Each point is reached from the start by the listed moves, each made once or not at all, plus a little noise. Is the number of moves made odd or even? Then give how often each move was made.

Moves:
(1): [45,2,10,-25]
(2): [-15,49,-5,-4]
(3): [-16,3,53,-9]
Start: [47,7,3,-27]
Points:
[45,9,4,-30] => even (0, 0, 0)
[78,57,2,-61] => even (1, 1, 0)
[29,61,1,-32] => odd (0, 1, 0)
[63,59,62,-68] => odd (1, 1, 1)

Moves:
(1): [39,7,7,2,11,1,-2,-2,-1,-3,0,5,7,-3,-5]
(2): [-20,66,3,-5,-2,1,0,4,-3,4,-15,24,4,7,0]
(3): [-2,-6,37,-7,-3,-4,-5,-1,-1,-5,4,-2,-2,-1,-4]
(4): [-4,7,11,51,-3,-2,-2,2,20,6,-2,5,2,9,5]
(5): [-12,3,2,0,37,1,-10,-7,-8,1,3,-7,1,0,-8]
(6): [6,-6,8,7,-2,57,-9,12,-2,3,-7,-4,-6,1,4]
(7): [-2,1,8,2,10,7,69,7,5,5,10,9,-10,15,1]
(8): [-2,5,-4,-1,9,-14,0,59,14,3,10,0,-8,-11,-17]
(9): [-2,6,-1,-18,6,2,-5,-7,40,-3,-5,4,-8,2,2]
(10): [6,-3,3,-5,1,3,-3,-1,6,44,13,6,-2,-3,13]
(11): [1,10,0,-2,-11,13,-9,-6,0,-4,35,8,-2,-4,-8]
(12): [-9,-11,-1,5,10,1,-7,1,-1,-12,-7,58,-11,-15,8]
Start: [4,-19,-27,-3,4,4,-8,-2,-12,14,15,-5,-29,8,-8]
Points:
[39,11,5,39,27,67,35,64,64,19,55,20,-54,16,-27] => odd (1, 0, 0, 1, 0, 1, 1, 1, 1, 0, 1, 0)
[16,40,-8,-4,34,17,48,6,-9,51,16,95,-43,9,8] => odd (1, 1, 0, 0, 0, 0, 1, 0, 0, 1, 0, 1)
[3,50,-8,-21,78,21,35,-7,25,48,14,93,-49,14,3] => odd (1, 1, 0, 0, 1, 0, 1, 0, 1, 1, 0, 1)

Moves:
(1): [28,-2,-5,-10,-14,-6,-1,8,5,7,-1,2,-1,-1,8,3,5,0,4,10,-2,-6,3,0]
(2): [-8,37,-2,-12,1,4,16,0,-20,-14,-10,-4,-3,-22,-4,-3,1,9,1,-3,-10,-11,3,-3]
(3): [10,4,24,4,-14,11,15,3,6,5,2,-11,5,0,13,-3,-4,12,-2,-3,-4,-8,-2,21]
(4): [6,0,-6,28,-7,6,3,8,5,7,2,1,-8,-5,-8,-6,18,19,11,8,-15,9,5,9]
(5): [16,-1,14,3,26,7,7,9,4,-6,15,-3,-10,2,5,-6,-8,-6,-6,7,-13,8,-5,-7]
(6): [8,-12,-4,-22,-8,42,12,-8,-9,8,-2,30,0,-3,-5,-3,-7,-12,-4,3,-6,8,-9,10]
(7): [-3,-17,-16,1,6,-15,55,4,-3,20,0,7,14,-2,23,15,-2,-16,-4,-4,14,16,-9,-3]
(8): [-7,13,11,8,-6,-2,-7,23,8,10,-5,4,12,-2,1,-9,-2,-9,-8,13,15,11,15,9]
(9): [-5,14,5,8,-18,1,2,-15,32,3,1,-6,-3,-12,6,3,-4,-28,-7,-15,-12,7,-14,-12]
(10): [10,20,2,-9,3,-17,3,-23,-18,35,12,6,15,-1,-12,-12,6,8,6,-23,-2,8,-19,20]
(11): [-4,1,-5,1,-11,3,0,3,-15,0,38,9,-3,1,9,-12,-13,-4,-1,0,2,-10,12,-3]
(12): [8,14,20,9,-12,-10,4,-11,11,-3,4,38,-19,6,9,10,-10,16,-6,10,5,5,2,-4]
(13): [10,-4,2,-2,-5,4,2,-5,-6,-17,7,9,24,9,11,8,5,-3,0,4,3,-4,-17,-7]
(14): [-1,19,-20,0,-9,-8,7,6,8,2,0,-4,3,31,-7,14,-2,-3,-3,0,3,2,-1,18]
(15): [-7,15,-10,7,21,16,-8,-15,-27,16,-8,-6,-5,2,42,5,-7,-14,10,-11,5,6,1,9]
(16): [6,1,3,6,2,4,-20,15,-11,-3,12,-8,3,-29,-5,36,-1,9,-15,-12,2,-3,4,15]
(17): [2,-3,3,-7,1,4,3,-4,6,1,5,3,3,9,10,-1,24,4,-9,5,-1,2,24,-1]
(18): [-8,12,-16,-7,-6,12,-15,9,13,6,5,-10,-3,-4,12,-8,-3,26,-10,-3,1,3,-11,0]
(19): [-6,-4,13,-17,8,0,9,4,10,3,10,3,6,-2,0,12,5,5,32,2,-19,-3,-7,-1]
(20): [-9,-6,5,-2,-3,-11,3,-25,6,11,-2,-4,9,-1,-9,4,-10,0,-5,38,-28,-6,6,-6]
(21): [7,1,0,3,5,8,5,-5,9,3,8,-8,-4,-1,-7,4,7,-1,6,10,23,-8,0,-4]
(22): [3,5,-1,-5,-9,-2,-4,-8,-16,-22,0,-23,7,-7,7,11,-10,-3,6,-7,17,42,-1,-7]
(23): [4,0,-9,8,6,3,5,-1,6,4,-10,-1,16,-1,-6,10,-13,5,4,-15,4,1,18,-5]
(24): [6,-6,-9,-7,4,-11,-4,-14,11,-13,2,13,8,-15,2,-7,-10,-8,1,-1,1,2,3,27]
Start: [13,-12,16,-3,10,17,-16,5,23,-5,17,2,6,19,-22,4,-13,-12,38,28,17,-40,-4,-23]
Points:
[60,63,1,18,-39,-8,12,-15,50,-30,11,26,54,8,-28,42,-26,7,51,95,33,-2,35,6] => even (1, 1, 0, 1, 0, 0, 0, 1, 0, 0, 0, 1, 1, 1, 0, 0, 0, 0, 0, 1, 1, 1, 1, 1)
[75,18,17,-25,-36,34,70,-26,-42,30,35,6,74,-44,-3,53,-13,12,36,41,-12,6,-39,25] => odd (1, 1, 1, 1, 0, 1, 1, 0, 0, 1, 0, 0, 1, 0, 0, 1, 0, 0, 0, 1, 0, 1, 0, 0)
[45,52,9,40,14,43,72,-32,8,-6,69,18,14,0,71,44,-25,-35,44,16,39,23,17,-58] => odd (0, 1, 0, 1, 1, 0, 1, 0, 1, 0, 1, 1, 1, 0, 1, 0, 1, 0, 0, 0, 1, 1, 1, 0)
